Every row gives one point. The points of each table are mixes of a few directions, plus a little noise. How many directions does each table use, and how many do they share? Where both have some left over, give the other angles between the two spaces (their principal angles), to ten degrees, smallest first.
(in the rows, 128 means zero)

First:
[[138 112]
 [103 167]
 [107 162]
 [163  72]
 [129 126]]
Second, 7 rows:
[[174  54]
 [123 136]
 [107 162]
 [119 142]
 [106 163]
 [126 131]
 [141 107]]
Directions: first 1, second 1, shared 1

First:
[[155 150 134]
 [163 158 136]
 [127 128 127]
 [ 66  76 115]]
Second (4 x 3):
[[156 150 133]
 [116 105  92]
 [ 75  95 151]
 [165 159 136]]
Directions: first 1, second 2, shared 1

First, 5 rows:
[[ 97 137 140 149]
 [155 120 117 109]
 [ 61 146 155 174]
 [139 125 123 120]
 [187 112 104  86]]
Second (5 x 4):
[[ 66 114 155 157]
 [131 172 117  94]
 [170 105 112  99]
 [100 122 144 166]
 [173 126 112 124]]
Directions: first 1, second 3, shared 1

First:
[[137 153 169  85 196  96 149 135]
 [139 141  98 162  92 136 139 113]
 [138 142 116 142 118 127 139 119]
 [104  88 137 113 125 142  95 144]
 [ 89  69 154  93 142 144  78 157]
 [154 163  88 175  87 129 158 102]
 [116 113 147 105 149 126 114 140]
 [117 107 119 135 109 141 111 133]
 [131 141 175  79 196 100 139 139]
 [155 162  73 191  66 137 158  97]]
Second (7 x 8):
[[116 122 135 113 117 135 167 117]
 [157 145 120 134 197 161  99 177]
 [154 142 118 143 177 143  83 165]
 [143 133 115 160 120  99  53 131]
 [108 119 140 104 111 137 188 110]
 [107 118 140 104 109 136 190 109]
 [110 116 129 138  65  86 116  88]]
Directions: first 2, second 2, shared 0; angles 60, 80

First (9 x 9):
[[130 168 132 143 111 128 127 136 151]
 [120  92 123 120 148 133 132 140 113]
 [151 167 126  97 113 141  73 159 166]
 [114 113 114 131 160 119 138 158  88]
 [131  98 168 138 143  98 157 100 114]
 [138 168  85 106  83 175  81 130 172]
 [123 119 191 181  94 121 186  70 194]
 [121 106 116 131 143 106 152  91  65]
 [123 122  96 107 156 131 107 169  89]]
Second, 7 rows:
[[157 102 126 186  59  85 117 120 125]
 [124 133 125  87 173 194 137 136 116]
 [138 121 130 137  89 113 134 136 142]
 [ 97 160 143  83 123  93 153 147 191]
 [126 129 127 136 133 119 123 122 125]
 [143 113 115 109 175 223 126 130  81]
 [112 139 129 159 144  73 106 103 119]]
Directions: first 5, second 3, shared 0; angles 50, 50, 70

First:
[[155 118 113 190 161  80 115 125 198 137 161]
 [130 144 140  72 110 108 124 135 152 183 110]
 [146 119 137 127 110 141 140 115  65 116  88]
 [152 143 150  76 124 119 141 118 121 124 137]
 [133 127 119 146 161 123 127 127 149  95 153]
 [123 115 100 181 181 123 114 134 153  93 125]
 [ 75 130 130  98  65 167 125 144  87 180  82]
 [131 115 117 197 137 119 127 122 153 103 186]
 [104 141 145  66 103 169 140 131  73 117 105]]
Second, 11 rows:
[[159 133 134  84 158 116 132 122 110 116  75]
 [107 122 120 153 133 157 129 129 108  86 154]
 [123 122 131 158 100 136 132 122 117 131 154]
 [125 141 112  60 197 121 112 146 142 124  35]
 [142 138 133  97 130  95 122 132 170 171 122]
 [153 121 143 140  97 118 139 113 110 142 134]
 [110 124 122 148 109 130 120 135 136 151 133]
 [ 84 110 112 196 107 178 127 133  85  92 147]
 [143 123 142 159  78 115 136 118 131 156 172]
 [104 113 123 191  74 146 128 127 118 143 170]
 [159 161 133  24 221  97 127 134 182  96 112]]
Directions: first 5, second 4, shared 4

First, 11 rows:
[[138 102 137 145 139 135 136 118 149 110 116 151]
 [134 114 133 137 134 132 133 122 139 118 121 141]
 [132 117 132 135 132 131 131 124 136 121 123 137]
 [112 169 114 101 111 116 115 145  95 156 147  92]
 [117 157 118 109 116 120 119 140 105 148 142 102]
 [129 126 129 129 129 128 128 127 129 127 127 129]
 [108 179 111  94 106 113 111 149  87 163 152  83]
 [104 190 108  88 102 110 108 153  79 170 157  73]
 [162  43 156 184 164 152 156  94 196  70  88 204]
 [113 167 115 103 112 117 116 143  97 154 146  94]
 [161  43 156 183 164 152 155  94 195  71  88 203]]
Second (11 x 12):
[[106 108 111 162 125 129 133 146 140 173 101 105]
 [136 157 121  89 121 130 125  88 128  79 180 123]
 [165 110 162 110  98 125 143 214 105  95  66 139]
 [118 122 130 120 151 138 127  89 138 126 169 108]
 [114 117 131 171 153 122 119 129 130 185 101 155]
 [137  89 170 145 163 133 129 154 122 156  97 145]
 [136 101 144 151 114 124 137 200 118 149  59 135]
 [140 156 101 119  62 113 135 183 116  99  86 133]
 [105 149 103 113 149 138 120  39 147 118 211 101]
 [117 181  95 120 129 118 110  54 134 116 185 152]
 [132 119 141 110 141 138 131 113 130 111 153 111]]
Directions: first 1, second 4, shared 0; angles 60

First, 9 rows:
[[135 127 135 129 128 115 133 105 145 150 147 107 128 110]
 [110 127 114 153 113 120 119 132 141 145 140 109 126 131]
 [ 86 153  78  91 126 172  91 135 133 174  63 101 144 157]
 [167  83  56 186 111 165  96 118 146 110 212 174 183 115]
 [121 134 136 101 137 154 126 142 117 137 101 134 141 119]
 [134 149 156  86 146 106 146 110 118 117  91 118  98 145]
 [118 128 150 129 126 126 134 127 139 163 137 104 135  95]
 [102 136 230 131 132  98 176 196  85  94  98 143  90 106]
 [179 115  96 145 132  96 131  87 128  61 164 161 107 173]]
Second, 9 rows:
[[213 115 179 137 174 155 123 135 104 140 129 171 177  94]
 [127 118 135  80 137 172 144 149 101  87 118 178 149 105]
 [153 151 136  84 154 109 130  77 135 146  98 102 110 149]
 [ 98 147 112  72 127 126 142 117 117  92  90 127  97 160]
 [ 99 131 171 131 121 128 141 150 132 168 130 103 136  82]
 [144 118 108 147 124 126 117  99 154 157 166 112 144 112]
 [ 51 113  49 233  54  93 104 154 165 121 190  95  99 165]
 [128 140 134 108 134 118 133 120 125 127 107 121 114 140]
 [139 125 127 158 129 123 121 145 118 113 126 145 128 147]]
Directions: first 5, second 5, shared 4; angles 70

First (10 x 20):
[[127 172 113 150 114 140 146 139 111 107 129 164 128 112 121 130 130 134
  167 119]
 [180  82 113 165 177 136  90 105 129 153 129 148 119 144 153 149 170 121
  121 146]
 [153 136  93 141 125 117 133 144 124 130 120 159 125 137 118 154 142 117
  125 139]
 [ 93 168 155  93  73 136  75 151 113 123 161 132 164 157 133 124 137  94
  129 160]
 [104  85 181 114 159 140 115  89 143 136 134  70 122 119 149  92 113 146
  117 112]
 [137  83 123 150 186 120 211  93 151 125  87  92  86  77 118 107  89 184
  125  74]
 [118 157 133 159 140 148 175 116 117 100 121 136 114  83 125 107 106 165
  176  85]
 [ 66 197 141  85  59 120 157 164 118  97 132 117 148 119  99 110  90 126
  139 119]
 [185 120  69 151 133 114 115 148 126 145 118 179 123 154 121 176 164 102
  114 158]
 [112  84 160  70 114 113  61 129 146 160 146  82 151 178 139 129 138  90
   63 173]]
Second (9 x 20):
[[139 134  77 100 110  89 198 163 134 124  86 128 108 112  86 152 110 130
   98 119]
 [170 137 134 166  77 116 108 122 123 167 146 158 117 152 113 119 170  81
  146 209]
 [ 70 119 170 122 166 153 115 106 152 101 136  91 153 125 146 107  72 170
  131  67]
 [136 121 135 114 141 151  70 133 117 129 139 144 147 148 154 156 162 115
  122 135]
 [161 147 121 158  68  96 174 128 128 160 124 141  95 121  87 106 140 101
  145 191]
 [143 108  74 124 153 110  79 154 140 129 132 155 155 184 136 174 130 107
   88 128]
 [130 133 118  94 110 127 120 156 139 128 108 135 144 143 114 169 130 119
   99 139]
 [116 116 149 157 171 150 108  94 112 117 154 119 123 112 166  90 133 146
  159  99]
 [ 87 137 177 115 155 159 176  99 113  98 120  81 108  57 146  78 105 184
  164  62]]
Directions: first 4, second 5, shared 2; angles 40, 70

First:
[[101 203  89 115 223  94  61 111 244 122 162  84 146 161 136  95 197  69
   54 152 139 174 231  62]
 [133 117 133 131 116 132 137 131 114 129 124 136 126 123 127 133 119 135
  137 124 128 121 113 138]
 [133 126 125 124 150 124 133 129 166 132 131 146 133 138 136 122 123 119
  130 132 143 128 140 118]
 [129 120 134 132 107 134 135 128  97 127 123 126 124 120 124 133 122 139
  134 124 119 123 109 140]
 [133 114 137 133  96 137 138 131  87 127 121 128 121 117 122 139 116 145
  142 121 118 118 101 147]
 [145  84 151 136  74 149 167 138  66 131 108 158 118 112 124 147  85 161
  173 115 126 100  68 167]
 [131 126 128 125 141 127 131 130 149 129 129 138 132 133 133 125 125 124
  131 130 137 127 134 123]
 [124 120 138 138  76 141 129 129  44 123 121 102 117 107 111 143 130 151
  135 119  99 121  94 154]
 [137 108 138 131 106 137 147 133 104 131 120 144 125 122 128 137 109 141
  149 122 129 115 103 143]
 [119 161 108 118 188 109 100 120 209 128 145 121 140 148 136 109 157  94
   96 142 143 149 185  91]]
Second (9 x 24):
[[128 123 126 127 142 136 145 132 189 135 131 155 124 152 139 113 116 112
  124 139 141 119 155 106]
 [122 117 139 140  65 146 132 129  34 124 119 102 113 107 110 143 125 154
  136 117  94 118  88 159]
 [142 128 126 118 160 103 117 128 130 125 127 136 147 116 133 137 130 130
  142 121 151 140 113 138]
 [158 114 136 116 152  91 117 129  82 121 118 141 157  92 130 155 120 151
  169 106 159 139  70 167]
 [117 137 125 132 118 135 121 126 120 127 130 111 121 131 123 125 139 126
  114 130 114 130 138 123]
 [138 130 118 115 195 115 137 133 249 137 137 176 141 160 151 106 118  97
  124 143 172 130 173  91]
 [ 90 154 125 146  62 157 108 121  56 122 133  57  97 126 103 124 160 132
   85 131  63 129 143 127]
 [126  95 138 137  91 173 185 141 180 143 122 179  99 162 138 110  86 122
  135 142 125  91 145 110]
 [128 154 118 119 165  94  87 120 111 118 134  97 148 110 124 137 161 126
  120 121 135 156 125 134]]
Directions: first 2, second 3, shared 2

First (11 x 32):
[[114 146 123 155 113 117 137 115 121 109 137 132 122 132 144 145 127 142
  136 128 133 132 105 111 123 105 123 113 144 128 112 118]
 [101 160 119 172  99 111 152 100 109  95 148 134 118 146 154 162 136 148
  138 121 134 138  89  96 127  87 108 105 154 130 101 116]
 [192  72 139  63 186 136  50 201 187 174  86 110 147  44  83  42  76 117
  132 159 119  95 180 197 105 187 207 165  88 105 171 118]
 [140 117 129 118 137 130 114 140 138 135 124 125 131 112 120 114 118 128
  128 134 126 123 136 141 124 136 142 135 121 125 134 126]
 [ 94 161 120 170  96 116 162  93 100  98 149 137 117 161 153 172 147 142
  132 115 134 142  94  93 133  90  96 105 154 136 103 126]
 [148  92 138  79 154 153 116 150 141 164 110 123 139 127 100 102 133  99
  112 125 119 124 174 158 139 175 132 157  99 132 158 152]
 [ 84 145 131 131 101 156 202  77  77 127 149 145 121 225 139 192 195  96
  101  89 121 162 135  91 170 125  44 126 134 160 123 175]
 [123 138 124 146 121 115 125 126 129 115 134 126 125 117 138 131 118 142
  137 134 132 127 109 121 120 111 134 117 138 123 117 114]
 [154 132 122 153 136  88  73 159 165 108 119 118 127  45 135  89  65 175
  162 163 137 102  94 142  88 102 199 112 139  97 114  73]
 [ 98 159 122 165  99 118 161  96 103 102 149 137 119 158 153 167 145 140
  132 118 135 143  97  96 133  94 100 107 151 134 105 126]
 [155  80 143  55 165 168 118 154 142 182 104 123 142 135  89  96 141  80
  102 121 111 126 196 167 147 196 126 170  86 136 173 166]]
Second (9 x 32):
[[125 124 133 122 135 141 139 124 122 138 129 129 128 146 127 137 139 115
  125 125 127 132 135 131 136 137 116 135 121 138 127 141]
 [134 114 147 115 164 167 138 132 126 162 128 126 129 159 122 142 140  95
  135 139 127 128 144 155 141 152 125 152  97 154 115 155]
 [161 111 149 132 187 145  92 163 160 158 121 115 130  96 123 111  89 124
  170 173 136 104 124 180 109 139 190 149  95 136  99 117]
 [ 98 145 105 126  69 104 158  98 101  93 135 140 127 150 133 140 159 139
   90  86 121 150 129  76 142 113  76 105 163 115 157 132]
 [ 81 166  77 140  12  57 156  83  95  46 137 146 125 125 142 129 157 178
   72  63 120 157 111  34 131  82  61  71 206  85 179 105]
 [135 114 149 113 168 171 140 131 124 168 128 126 129 164 122 145 143  91
  134 138 127 128 148 157 144 155 123 155  94 156 114 159]
 [126 127 129 125 130 135 135 125 124 132 129 130 128 139 128 133 135 123
  125 125 127 131 131 127 133 133 120 131 124 132 128 135]
 [153 139 107 162 116  62  59 162 172  85 118 115 130  18 136  73  53 197
  161 161 139  99  84 130  74  86 208  96 159  78 123  53]
 [139 111 153 113 174 171 137 135 129 170 128 125 128 158 121 142 137  92
  141 143 129 125 145 163 141 156 131 157  91 157 111 157]]
Directions: first 2, second 2, shared 1; angles 50

First:
[[135 134 125 107 140 126 184 126 153 118 107 162 122 159 135 137 150 135
  121 130 105 114 142 141 157 102 100 128  77 114  94  80]
 [122 143  92 162 142 109  85 159  68 151 195 127 106 116 154 107 122  86
  155 101 176 172 115 125 101 147 126  97 151 160 146 147]
 [143 158 112 106 109 119 134 137 129 111  87 153 114 152 146 115 146 121
  144 125  91 127 108 132 141 121 127 161  63 105 108  90]
 [ 79 115 164 147 153 154 102 122 113 128 156 106 132 133 119 150 115 139
  113 129 151 132 139 141  96 154 133  96 183 142 158 164]
 [171 120 117 108 100 121 144  89 127 112  69 149 126 128 114  93 139 177
  152 114 104 126 131 102 150 124 138 141  88 107 111  96]
 [143 109 156  97 109 112 182 119 168 101  72 141 160 127 121  96 130 126
  134 166  88  96 128 156 158 115 143 177  80  56 129 126]
 [121 137 114 146 132 134  98 153 139 155 170  96 126 108 127 169 116  98
  102 133 147 128 120 117 115 121 124 125 174 171 130 152]
 [126 103 117 164 146 125 109 135 117 165 199  97 135  87 117 142 105 112
  113 124 185 141 142 111 114 128 124  87 206 176 146 172]
 [130 103 157 109 129 126 166  83 106  92  77 167 132 154 122  72 142 180
  161 119 112 130 147 141 140 142 135 119  82  74 134 105]
 [110 156 124 137 119 154  77 156 160 148 145  83 125 116 125 199 114 105
   87 140 121 115 107 113 109 124 130 148 175 174 127 151]]
Second:
[[124 124 132 136 146 145 147 153 138 121 128 128 119 139 137 132 123 113
  145 119 129 130 114 127 122 128 134 117 116 119 156 137]
 [109 121 108 139 111 118 141 172 148 153 131 117 161  89 117 132 107 139
  153 146 153 164 136 134 137 167 108 150 160 141 121 137]
 [123 136  88 109  37  49  68  80 111 184 133 115 204  41  81 118 123 200
   87 185 154 161 193 140 162 170  79 195 213 180   7 102]
 [158 141 153 104 134 125  91  41  91  99 124 143  90 172 136 119 163 126
   75 111  93  76 130 120 122  72 150 107  94 118 110 107]
 [127 123 141 138 164 160 156 156 139 109 127 132 102 158 146 133 126 100
  150 107 122 121 102 124 115 117 145 104  98 108 178 141]
 [114 119 127 146 152 153 165 187 152 126 129 124 125 131 138 135 111 107
  168 120 139 145 108 129 121 144 131 119 120 118 174 147]
 [130 125 143 135 162 157 151 147 135 108 126 133 100 160 145 132 129 101
  144 107 119 116 104 124 115 113 146 103  97 109 173 138]
 [142 137 128 110 103 102  90  69 104 130 127 132 132 123 117 121 144 149
   88 137 118 112 149 128 136 113 124 138 137 139  81 109]
 [126 125 132 134 143 142 143 146 135 121 128 129 119 138 135 131 125 116
  141 120 127 128 116 127 123 127 134 118 117 120 151 135]]
Directions: first 6, second 2, shared 0; angles 60, 60

First (11 x 32):
[[120  80 152 176 204 154 115 230 122  96 189  87 209 106 198  87 103  94
  111 149 159  68  90 244  91 164 121  91  74 159 195 194]
 [129 139 123 118 112 122 131 106 129 135 114 137 111 133 113 137 133 135
  131 123 121 141 136 102 137 120 130 136 140 121 113 113]
 [130 136 124 120 115 124 130 111 128 133 118 134 115 131 117 135 131 133
  131 125 123 138 134 109 134 121 129 134 137 123 117 117]
 [134 164 110  93  73 110 138  52 133 152  83 157  69 144  77 158 147 153
  140 112 106 173 156  44 153 101 133 155 168 105  79  80]
 [132 157 113  99  83 113 136  68 132 148  92 151  81 141  86 153 142 148
  138 115 110 164 151  59 149 105 132 150 160 110  89  89]
 [129 135 124 121 116 124 130 113 129 132 119 134 115 131 117 135 132 133
  131 124 123 137 134 111 133 123 129 134 136 124 118 118]
 [120  79 152 177 204 153 116 231 122  95 188  87 207 106 199  87 104  94
  112 149 158  68  90 243  93 165 121  92  74 159 194 194]
 [123  95 145 161 178 144 119 197 124 108 169 101 182 114 176 100 112 107
  118 143 148  87 102 205 104 153 123 104  92 149 173 172]
 [130 136 124 120 115 123 130 112 129 134 118 134 115 132 117 135 132 133
  130 124 124 137 134 109 134 121 130 134 137 123 117 118]
 [129 139 123 116 110 122 131 103 130 135 114 138 109 133 112 138 134 136
  132 123 121 143 137 100 137 120 129 137 141 121 112 112]
 [131 149 119 108  97 118 134  85 131 141 103 145  95 137 100 145 139 142
  135 120 116 153 144  81 143 113 131 143 150 114 100 102]]
Second (11 x 32):
[[131 164 100 159 106 126 136  87 110 153 147 133  58 104  81  83 134 183
  164  54  57 116 152 146 115  41 181 204 158 163 127 106]
 [112 141 134 104 159 143 134 155 119 172 160 120 130 130 134 147  97  85
  108  93 133 149 106 173 155 102 127  86 129 130 106 125]
 [110 142 128 137 155 123 110 128 107 179 167 148  68 130 138 166 106  79
  129 121 100 133 118 179 169 102 175 104 156 133 126 148]
 [130  98 145  98 143 158 135 177 146  90 104  92 222 142 141 117 130 116
   89 143 172 128  90 113  97 168  57 110  65 112 126 116]
 [127 118 149 121 136 112 118 134 134 106 114 140 148 135 161 177 132  99
  112 199 160 128 118  97 148 193 117  87 137  95 133 145]
 [116 158 147 150 148 119 109 118  99 115 141 141  93 108 135 184 138 120
  111 167  72  98  81 106 143 129 171 160 163  97 138 118]
 [155 120 116 133  76 112 148  95 152  80  83 126 154 120 111  82 157 200
  155 137 153 127 178  65  94 150 103 161 128 131 133 116]
 [134 135 107 136 110 139 140 115 128 137 130 116 116 120  95  75 132 169
  147  67 103 127 147 141 102  75 133 173 120 158 125 111]
 [135 110 149  81 127 123 149 154 157 108 104 117 211 140 159 150 117 107
  104 169 221 161 136  92 144 201  62  45 117  99 107 133]
 [136  94 116 134 118 139 121 137 143 112 110 120 147 146 126  91 138 135
  137 127 140 121 140 136  97 138 107 141  86 145 143 139]
 [123 128 115 155 130 116 106 109 116 156 146 153  62 134 128 136 126 112
  152 129  95 121 144 160 145 108 176 136 148 145 143 153]]
Directions: first 1, second 5, shared 0; angles 40

First:
[[ 84 154  90 120 150 109 174  90  76 109 151 157 154 132  44 206 171 193
   67 135 167 145 141 154 119 139 104 170 152 170 114 112]
 [112 121 174 124 179 124 151 120 111 136 104 173 129 159 167 120  93 132
  114  60 124 103  67 183 110 144 156 118 159 201 153 154]
 [131 116 122 137  33  95 116 165  62 132  87 184 124 131 162  47 128 141
  155 107 103 164  79 134 166 124 166 125  84 125 192 155]
 [115 144 153  97 171 134 161 131 130 107 138 147 130 141 110 137 140 143
  109 116 164 108 143 172 102 130 143 118 147 188 152 135]
 [ 75 136  98 162 130 133 127  93 160 176 177 134 114 119 125 147  68 126
  112 118  74 120  86 126 107 135 125 167 139 112 111 116]
 [165 104 118 152  89 129  79 131 140 143 117  92 125 122 159 107 132 102
  166 139 108 132 124  70 157 132 110 119 121  73  95 125]
 [163 116 145 123 122 153  87 145 191 134 151  85 111 127 156  91 132  90
  173 144 135  96 154  92 127 130 127  97 135 109 115 129]
 [144 126 137 126 138 142 121 140 160 126 120  99 120 115 141 125 114 100
  138 146 117 128 150 118 124 112 126 117 112  96 121 121]
 [162 136 115 112 138 133 136 136 125  88 105  81 144 105  88 172 176 124
  117 186 158 157 206 103 139 105  95 123 104  79  99 104]]
Second, 11 rows:
[[118 119  71 176  88 106 112  92  91 148 127 117 149 115 101 171 135 148
  114 142  96 170 110  80 161 133  90 172 124  68  81 106]
 [161 130 194  98 166 143 146 172 146  89 105 127 128 140 158  88 126 105
  146 114 145 122 155 165 119 104 164  85 120 165 184 144]
 [ 77 145 114  81 128 129 142 117 133 159 141 179  90 127 124 121 122 143
  104 122 169  64  99 174  76 163 140 124 138 188 125 147]
 [132 137 175  84 160 144 146 158 152 112 122 147 110 138 150  92 124 114
  135 115 159  92 138 175  97 126 162  91 129 183 170 149]
 [120 135 143  96 133 116 159 144  86 115  81 170 125 131 134 120 132 140
  108 114 151 127 115 176 118 128 147 117 111 164 157 147]
 [107 131 113 133 136 169  84 104 243 174 242  88  91 126 124 117 111 104
  157 145 130  53 140  89  88 157 116 129 178 133  86 118]
 [124 130 128 124 131 136 124 127 146 134 144 124 121 128 128 123 124 123
  133 129 132 114 129 127 119 133 130 126 135 135 126 129]
 [165 112 118 178 110 106 125 126  76 101  84 100 174 123 120 154 139 133
  129 134  85 211 136  88 189  99 108 148 105  60 124 109]
 [ 78 142  98  94 110 107 155 114  77 150  99 192 109 123 115 141 132 161
   87 120 159 105  86 173 101 156 131 141 120 168 123 144]
 [179 114 150 163 132 122 125 145 108  89  96  91 167 130 134 131 135 116
  145 130  93 193 154 100 178  92 123 125 110  80 145 116]
 [148 115 105 181 114 133  93 109 155 135 166  73 147 122 117 147 129 118
  150 145  87 157 142  60 160 120  99 149 139  65  91 102]]
Directions: first 6, second 3, shared 2; angles 40
